Each wall is flat, endless, passes through zero and stands at right angles to its row. A trip goes straight from one point to another. Which walls does it cross, in order?
In the rows, 128 means zero.

Walls:
(1): [130 132  59]
(2): [159 137 131]
(3): [ 92 164 129]
(4): [110 111 162]
(5): [ 82 126 156]
(6): [ 85 159 133]
(7): [102 141 146]
Trips:
[147 127 143] to [135 157 155] => 7, 3, 6, 5
[116 127 104] to [ 95  82 162] => 5, 7, 4, 1, 3
[ 60 165 116] to [129 167 110] => 4, 5, 2
[ 74 130 148] to [ 96 179 107] => 1, 4
[159 218 148] to [159  92 168] => 6, 3, 4, 7
[112 161  41] to [161  97 121] => 6, 2, 3

Walls:
(1): [135  73  73 157  85 152 247 135  90 163 152 157 121  54]
(2): [146 115 109 135 105 105 125 157 105 135 120 160 144 136]
(3): [104 135 171 131  78 187  87 136 141  95 111  66  94 113]
(4): [139  56 127 144 161 157 111 119  72  68 118 126  66 150]
(5): [112  72  73 170 169 149 116 139 109  63  91 137 135 178]
(6): [101  62  66 127 157 122  73 159  99 129 117 111  96 145]
Trips:
[120 117 154 161  89 106 122 162  93 110 142  70 178  80] to [152 157 100 165 121  80 133 191 140  91 127 158  74 147] => 6, 5, 4, 3, 1
[173 130 181 108 114 155 229 152 102 156 147 151 101 162] to [108 127 189 125  66  74 180  99 115 149 116 128  81 110] => 4, 3, 2
[132 156 111 124 157 113  84 162 153 189 105 159  89 125] to [125 136  91 120 135  99  80 142 153 111 117 112  94  90] => 3, 2, 5, 4
[119 116  80 164  88 124  76 100  99 118 147 139 110 131] to [163 130 117 116  91  96 155 127 187 125  79 200 133 132] => 3, 4, 6, 5
[166 171 173 108 175  48 110  83 106  97 130 136  73 109] to [117 148 110 141 160 109 115 127 146 209 105 149  91  99] => 4, 6, 1
[127 136 122 134 133  43 104 105 146  90 161 159 107 153] to [ 60 206 123 126 179 104 107 185 154 163  45  94 116 174] => 4, 2, 3

Walls:
(1): [110  79 120 105 112 121 118 119 103 211 144 144 101 150 180 136 102 105
 145 138 133 139 103 180  97 111 107 125 147 126 117  98 135 149 102 117
 124 113  85 137  50 121 157 100 183 139 119  85]
(2): [149 109 116 200 153 128 154 149 182 186 143  90 136 174 136 133 139 103
 197 107 180 108 127 149 173 184  98 123 112  68 112 126 125 166 149 137
  95 136  97 123 154  98  94 129 103  87 115 181]
(3): [157 102  95 140  98 119 112 120 120 113 130 153 149 173 165 199  89 135
 178 136 125 114 164  90 115 116 126  81 120 150 119  91 206 171 106 125
 167 140 112 119 131  44  38 153 175  96 156 104]
(4): [151 166 112 137 122 116 137 116 109 100 176 152 132 160 149  36 141 159
 152  90 115 158 137 124 143 195 157 121 117 184 193 138  66 136 110 125
 143 169 100 154 148 167 157 178 120 144 115 140]
(5): [119 117  87 111 147 101 143 167 136 104 115 122 162  90 179  62 116 121
 181 131 126 149 131 163 169 180  85 122 148 146 110 145 116 126 132 103
 125  98 129 145 136  70 125 148  90 107 152  98]
(6): [119 116 180 123 129 124 112 150 104 108 118 102 156  93 125 172 135 154
 127 154 182 118 124 104 133  86  91 162  99 149 100 166 120 125 115 149
 140 142 145 171 122 118  87 134 139 132 118 101]
(7): [ 97 107 152 151 138 175  89 155 135 114 117  99 148 122 107 145 136 103
 108 142 158  91  89 108 157 123 155 151 155 158 138 189 123 157 155  95
 106 109 116 112  69 134 126 113 127 102 161 131]
(8): [127 118 122 122 108  83 149 152 142  71 112 114  84 130 162 148 117  96
 145 168 100 133 141  96 112 123 147 152 142 130 152 104 120 121 149 143
 156 126 155  93 176 122 149 122 160 149 144 165]
(9): [123  84 112 128 109 161 111  97 102 103 105 175 143  94  88 135 157 161
 154 112  92 148 165 141 125 101 129 187  92 137 119 183 218 141 150  95
 141 136 171  83  81 115 169 117 173  97 131 138]
Trips:
[111 109  91 153 186 103 155 161 141 145 148 126 193 133 125 104 100 116
 177 100 139 166 102 112 101 118 156 100 157 157 106 132 120 104 119 166
 192 128  49 134 135 136 167 122 143  96 119 136] to [ 89 126 155 171 138 181 136 180 117 103  83  77 133 144 163 139  75 119
 129 101 159 138 139  88 178 125 112 105 173 166 144 107 141 101 118  98
 114 159  81  97 133 160 116  97  87 137 165 136] => 7, 8, 1, 6, 4
[149 146 104 105  88 124 182  67 128   7 154 100 120 133 119 185 147 108
 108  77 136 134 172 126 152 148  91 155 104  78 104 156 147 134 104  80
 139 147  99 147 146  98 141 148 133 113 129  96] to [121  93 137 132 115 129 142 199 127 126 150 157 176 133 135 129 160 103
 134 133 178 121 143 141 114  82 155 156 151 140  97 191 138 131 166 115
 116  96 138 109 141 120  92 132 104 120 116 126] => 2, 4, 7, 8
[130 112 193 135 181  94 134 178 138 176  84 195 102 106 124 115 143 120
 162 135  97 117 151 157  54  87 126 131 151 171 179 125 119 104 157 159
 100 131 137  75 148 121 142 157 136 138  93 118] to [171 175 147 135 107 146 118 119 106 128 156 160  63  89 161 103 143 159
 141 190 115 164 155 174 133 125 128 194 177 157 147 149 120 110 126 166
 166 122 158 123 131  83 158 158 165 116 105  89] => 4, 5, 6
[168  72 139 157 108  91 119 147 136 125 130  98 100 160 151 109 161  97
 142  93 134 191 163 119 117 161 127 148 118 114 133 171 109  98 109 151
 115 110 139 150 116  46 140 169  82 182 150 154] to [178 152 168 103  84 128 140 146 103 116 129 105  88  89 175 148 148 149
 139 137  97 184 108 136 139 104  90 152 138 170 143 160  77 148 156 115
 149 116 103  91 165 147 167 137 100 127 108 135] => 6, 2
[121 149 140 172 108 155 101 127 111 104 125 121 145 161 109  75 145 163
 136 128 195 185 137 116 125 122  96 113 103 154 109 135  92 175 130 168
 157 178  73 123 111 151 102  72 124 142 166 114] to [127  99 164 104 153 140 136  75 143 139 134  60 183 142 100 159 134 197
 173 102 120 126 145 164 125 120 147  83 131  98 103 154  86 102 107  80
 136 155 167  73 106 155 115 133  81 137 112 128] => 3, 9, 4

Walls:
(1): [120 211 141 167 123  75 117 173 132 131 148 106  67 137 121 129 164  77
 126 137 104 115 118 148  80 133 129 121  85 123 123  90 123 110 147 115
 162 103 107 162 117 155 143 110 162  74  78 142]
(2): [127 102 193 146 164 169  88 111 116 160 116 147 152 130 118 136 134 107
  72 103 146 159 167 119 122 122 154 103 113 117  76  98 147 157 120 138
 135 146  70 147 153 128 183 146 142 152 104 136]
(3): [ 93 153 211 114 108 189 147 131  79 107  84 149 139 139 163 139 120 131
 148 109 103 172 169  97 122 162 110 145 114 110  87 100 194 181 119 111
 167 170 139 148 143 116  74 160  74 108 161 112]
(4): [140 120 111 165 149 192 170  97  92  74  92 110 171 100 169 151 149 161
 116 150 103  99 129 113 142 145 128  84  86 141 130 198  99  89  90 108
  76  80 135 151 113 153 100 172 119  68 146 169]
(5): [122 121  96 138 108 168 134 129 124 137 110 153 183 155  71 127  79 156
 147 103 120 134 123  53 130 108 109  83 167 114 110 105 145 130  69 111
 178 181  81 166 189 144 137 103 108 167 136 162]
(6): [120 126 192 110 116 141 130 167 123  82 155 153 128 115 117 119  86  81
  71 177  51  92 103 136 106  87  82 191 151 112 181  79 127 103 146 153
 121 170 132 160 172  80 143  92 112 106  86 142]
(7): [118  81 116 140 165  76 131 118 107  94 126  99 125 136 148 119 117 111
 132 148 114 147 130 133 134 160 156 149 146 108 145 185 152  60 131 113
 134 142  83 120 164 148 119 119 144 147 177 162]
(8): [ 96 110 114 147  99 166 101 193 141 132  91 152 123 145 148 130 106 130
 161 130 158  33 123 145 107 138  83 183 134  97 177 127 125 105 102 186
  93 144 117 189 162  74 125 113 122  99 121 125]
(9): [171 111  49 124 137 182  80 159  86 194  90 126 161 128 128 123 136 117
  82 111 108 155 140 162 127 139 179 104 126 113  92 142 168 144  60 148
 143 161 144 155 149 156 135 103 105 144 114  92]
Trips:
[136 110 107 172 142 120 163 124 166  98  60 132 128 123 117 100 138 115
 111 143  90 104 164 141 168 141 114 128  90  98 116 114  75 152 119 139
 120 146  84 139 172 111  78 169 104 128  88 104] to [106 134 135 110 137 168 171  59 108 157 167 130 144 120  87 119 117 160
 119  61  52 142 118 135  59 178 137  82  95 156 113 137 148 101 142 171
 110  92 159 164 131  96 156 151 126 127 122  99] => 8, 6
[103 110 167 131 100 126 125  58 148 108 122  97 198 142 107 139 101 163
 177 144 107 126  64 105 165 183 201 126 125 136 148 117  92 138 162 189
 115 119 143 110 105 152 199 184 149  76 206  96] to [145 134  72 120 136 111 119 112 117 145 121 138  74 141 158 136 104  90
  74 142 137 118 108 158 117 118  76  99 150 104  90 113  92 148 130 131
  67  66  89  96  78 163  74 131 174 126 124 169] => 1, 7
[131 134  37 158  99  98 138 152  87 153 130  64 171 143  89 125 106 107
 157 124 175 149 148  51 153 108 133 118  95 140 130 170 108 104 122 159
 123 142  69 154 157 151 132 153  71 126  86 112] to [131  86 101  72  90 160 118 122 119  85 117 130 175 103 132 124 101 145
  77  97  73  48 150 102  97  91 115  87 129 119 135 145 132 106 149 127
 121  92 128 156  99 161 133 117 116 116 141 144] => 6, 7

Walls:
(1): [ 60 182 130 130 151 164 181 164 161  80 153 112 121 117 140 100  96 224
 158 194  94 121 122 113 147 145 137 104 153 117 173  83 124 101 161 121
  89 118 143 125 116  59 103 193 101 169 104  83]
(2): [120 133 127 129  82 120  88 111 106  93 122 161 155 227 153 125 119 156
  94 127 124 130 149 127 114 181 148 104 198 169 103  80 171 133 120 175
  86 183 145 197 130  55 150  69 138  70 130 120]
(3): [139 103 121 139 155 130 102 118 118  92 109 100  99 130 114 170  96 151
  84 140 181 158 164  98  68 127  97  95 109 145  93  57 137  70  35  98
 152 162 104 132  86  99 152 104 130  90 135 142]
(4): [ 81 169 125 126 140 174  83 108 107 120  84 113 137  93 132  97 139 105
 150 129 210 151  94 120  92 111 100 202 169 109 111 104 111 208 149 208
 224 157 139  73 158 178 121 160 145 137 152 109]
(5): [126 101  99 164 170 166 110 190 151 149 121 180 131 125 172  86 121 137
 116 100  78 141 101 198 142 173 174 101 106 126 148 104 164  96  97 116
  87  78 146 126 110 165  87 120 147 122 128  86]
(6): [105 136 121  93 131 102 101 157 140 148 119 115 106  69 134 177 108 100
 169 129 121 129  92 147 152 145 165 124 166 143 160 124 126 131 209 115
 147 158 135 149  91 162  91 104 142 132 110  97]
(7): [ 97 172 117 163 168 134  75 132  64  73 154 145 120 163 142 147 189  92
 128 136 117  91  55  83 123 156 157 132 163 105 111  67 109 164 142 156
 119 118 110  61  97 145  75  85 237 151 156 100]
(8): [167 129 102  79 112 158 113 125  79 141 149 102 173 116 135  93 110 136
  99 156 182  84 174 178 147  43  82  97 116 109  53 123 215  94 143 112
 125 148 119  90 152 126 177 176 158  77 123 122]
(9): [198 131  99 139 136 116 152 114 146  91  73 166  93 125 152 145 139 102
 148 120  79 194 195 109 101 173  53 144  42 129 144 166  82 167  98  91
  73 131 127 145 127 176 156 101 174 203 105 141]
Trips:
[104 149 133  87 118 127 159 135 149 114 138 139 142  78 138 131  98 149
 115  14  93 115 127 146 150 145 136 172 129 131 181 154 138 144 142  86
  61 113 109 152 160  36 108 117 174 173 161 165] to [ 67  86 130 102 218 154 114 161  81 141 128 136 132 143  70 117 142 144
  62 148 115 128  54 135  85  66 130 133  55 107 178 169 138 130  82 131
 152 179 125 110  69 114 135 115 156 114 152 124] => 2, 7, 6, 9, 3, 1, 4, 8
[164 131 243 187 167 185 100 104  90 101 158 129 194 145 112 117 101 137
 164 170  90 124 162 156 103 128 136 140 159 126 116 123 165 142 117  64
 159 146  86 193  97  17 141  99 183 107 137  70] to [131 111 130 132 156 133 196 145 138  79 127 135  80 167 174  91 144 135
 179 122  97 170 113 183 104 110 101 169 131  80 158 127 163 130 171 160
 155  98 113 120 108 113  82 113 158 109 133 194] => 5, 8, 3, 9, 4, 2
[145 105 129 144 188  95 141 160 184  52 132 138 132  98  97 131 173 162
 198 149 129 152 124 111 134 100 143 102 106 160  81 134 145 158  61 152
  97 135 109  83 137 132  54  99 140 141  95  98] to [139 172 132 147 146 118 124 109 116 127 115 137 139  93  88 147 148 162
 154  96 127 154  86 139 113  88 116 145  80 166 128  99 195 183  69 112
 187 106 147 114 189 125  69 115 112 111 111 122] => 4, 1, 9

Walls:
(1): [157 113 165 179 128 134 148 140  91 146 129  78 145 155  92 112 134 102
 128 122  80 131 139 148  96 157 107 145 125 124 140 135 122 111 118 123
 163 150 184 107 167 188 129 109 106 112 121 126]
(2): [157 166 138 102  88 158 161  92 100 154 211 162 137 161 131 145 131 120
 116 113  79 165  56 164 154 127 121 124 134 164 132  87  90 167 121 119
 138 127  96 121 130 141 115 101 111 113 178 140]
(3): [ 92 145 113 120 107 117 108 131 108 155 139 130 168  91 159 170 113  46
  84 114 125 114 123 104 176 139 120 152 133  95 130 109 113 125 134 160
 139 141 140  88 176 105 118 111  97 107 153 128]
(4): [169 104  81 135 174 148  78 151 106 140 249 149 106 129 130 112  90 119
 120 136 145  87 154  90 107 131  79 131 134 154 113 168 115 197 140 128
 117 106  79  87 116  91 105 118 129 154 108 116]
(5): [ 89 123 110 109  99 134  73 143 155  82 159 114 147 128 145 170 159 117
 114 112 115  96 155 153 116 137 113 151 112  97  90 120 133 124 156 128
 157 104 153 121 112 124 152 142 128 147 142  97]
(6): [123 134 133 139  90 122 145 146 134 107 179 147 137 108 145 101 129 148
 118 141 121 112  87 151 165 171 134 153 154 130 134 127  88 114 128 102
 132 111 145 107 154 122 131  80 115 125 140 127]
(7): [155 107 160 119 102 144 151  98 142 119 153  95 124 169 152 132 141 140
  83 115  76 113 115 134 132 161 131 135 129  97 138 112 135  69 129 162
 107 125 144 120 193 128  97 136 133 197 202  70]
(8): [124  88 122 121 138 178 136 139 134  87  95  99 103 163 125 116 186 115
 111 123 133  60 129 139 108 129 177 137 109 104 124 154 128 119 108 129
  80 135 115 119 144 135 147 139 101 154 114 121]
(9): [ 96 132 167 147 154  97 150 132 105 116 154 137 167 147 149 184 109 138
 157  93 137 116 129  75 122 126 131  99 155 130 133 144 150 129 108 149
 119  63 148 144 107 123 160 135  85  86  84  77]
(10): [112 127 127 110 106 164 168 126 132 106 128 152  95 134 149 170 179 145
 138 115 141 115 126  87  87 156 150 136 132 164 101  98 127 105 143  86
 128 181 158 130 160 145  80 107 172 128 129 118]
Trips:
[150 127 132 152 123  66 110 133 141 134 159  99 137 111 143 186 156 149
 122 146 108  72 159  81 112 125 136 108 154 164 129 136 104 157 136 120
 137  80 154 168 132 139 116 110 154 176 158 121] to [120 149  53  95 194  70 119 135 106 148 156 102  88 107 163 100 139 141
 133 141  95 108 145 118 121 141 112 110 114  99 125 119  95 149 163 151
 163 123 119 104 166 121 162 138 145 113 186 117] => 3, 10, 9
[168 115 139 141 121 155 130  98  91 167 144 128 106 121 106 130 111 124
 103 122 155 134  84 111 114  95 147  84 107 109 129 137 135 138 114 133
 105 149 144 164 124 149 101 139 151 176 122 159] to [125 103 115 125 159 138 190  51 133 164 162 119 148 143 104 106 145 158
  93 184 105 121 137 107  82 104 154 113 132 147 153 100  67 146 167 109
 136 168  91 106  97 189 148  96  74 102 137 145] => 7, 6
[149 154 121 130 137 165 138 152 149 140 109 143 163 149 123 157  84 127
 116 109 128 156 118 120 144 145 138 131 115 106 135 120  90  90 151 147
 128  87 129  92 177 165 121 141 138 113 141 139] to [102 142 182 142 163 142 138 166 168 116 100 117 130 110 107 100 110 161
 104 139 129 139 108 153 106  88 129 110 150  52 114 175 114  98 157 169
 153  86 140 123  93 159 116  69 139 187  97 139] => 2, 5, 3, 8

Walls:
(1): [155  92 128 128 142 151 145 139 117 163 114  99 121  68  81 160 101 155
 150 131 120 174  72 136 159  83 193 145  99 163  60 171 141  92 110 137
 124 102 155 146 151 104  93  85 177 157  65 124]
(2): [189 166 106 126 113  91 119 104 126 158 153 138 154 139  98 166 141 147
 131 152 104 152  97 139 139 141 124  78 152 159 129 125  83 118  76 117
 136  59 111 194 102 123 143 137 134 129 111 134]
(3): [120 105 127 126 171  72 132 110 155 174 151 104 121 151 126 148  99  87
 110 107 130 149 140 129 143 160  84  59 131 150 116 165 158 125 156  57
  99 158 154  93 130 119 127 107 132 130 151 153]
(4): [142 141 101 124 123 154 105 115 119 180 144 118 124  93 166 122 126 134
 152 154 136 126  79 164 170 129 143 155 204 139 182 148 147 120 145 121
 160 148 141 153 149 151 100  84 131 203  95 101]
(5): [130 111 107  77 145 135  79 116 126 124 120 167 119  98 155  53  83 148
 173 171 132  90  98 148 125 122 142 134  83  96 126 104 152 148 124 132
 136 150 165 128  83  96 143 116 110 189 150 100]
(6): [ 93 142 133 134 102 184 165 103 168 184 148 111 114 115 128 163 132  92
 146 140 120 141  80 163  98 149  90 153 157 137 155 109 151  90 136  84
 121 160 131 126 132  94 142  82 121 122  64 126]
(7): [136 184 112 114 104 109 146 125 186 102 126  67  66  81 147 147 161  90
 166  82 174 166 109 122 132  93 150 107 131 130 175 115 178 133 249 149
  69  71 140 147 111 125 137  91  97 101 169  81]
(8): [160 145 182 128 116 113 147  45 139 166 120 137 131  82 134 109 128 154
  64 138 154 173 147  36 144  96 103 140 152 135 123 119 178 133 207 116
 171 158 141 106 136 154 176 126 175 153 136 150]
(9): [134 149 129 126  78 135 156 157 140 146 116  98 126 131 105 168  62 141
 147  13 140 178  40 132 177 137 120  76 144 122 210 162 152 100 119 143
 139 175 122 146 137 110 117 135 120 143 121  97]
(10): [ 99  93  84 176 158  94 113  92 100 108 108 107 165 138  91  69  84 156
 122 145 114 127 157 133  30  55 112 140  96 159 117 171 135 140 130 144
 106  80 128 150 153 110 128 122 105 181 145  90]
Trips:
[ 72 125  85  74 126 107 134 121 125  79 128  84 124 132 113 137 182 160
 116 146 117 137 141 158 141 145  91 147 127 104 109 107  92 114 154 147
 128 162 140 120 158 111  97 170 199 136 181 141] to [ 98 114  79  86 136 162 169 125 101 102  95 174 152  91 143 162 145 160
 175 161 108 167  97 154 130 122 167 140  82 135 100 130 100 160 152 114
 143 154 145 162  91  99 100 122 127 148 128 115] => 5, 1, 4, 10, 6, 2
[135 108 129  96 104 148 109 163 119 108 112  96 169 166 160 145  89 163
 170 184  78 106 169 105 137 161  82 133 117  87  94 158 111 108 141 156
 161  75 111 143 154 152 143  99 149 136 118 107] to [140  96 196 116 127 104  34 126 102 112  93 150 136 101 136 109  91  82
 100 142  86 162 126 132 150  99 135 164 125 117 119 192 124 119 141 169
 144 122  90 121 151  90 109 144 114 158 156 142] => 4, 2, 8
[126  99 126  61 139 167 101 154 120 151 139 172  99 182  92 140 112 107
  86 144 121 158 154 106 120 127 118 128 149  94 162 142 134 149 148 138
 164  95 142 128 128 137 168 115 101 132 134 131] to [138 128 126 173  85  80 102 101 196 127 116 101  60 179 120  79 111 102
  97 209 189 115 112  63  79 130 105  99  78 117  82 103  90 116  90 153
 133 180 145 160 132 215 158 146 156 113  68 101] => 2, 10, 3
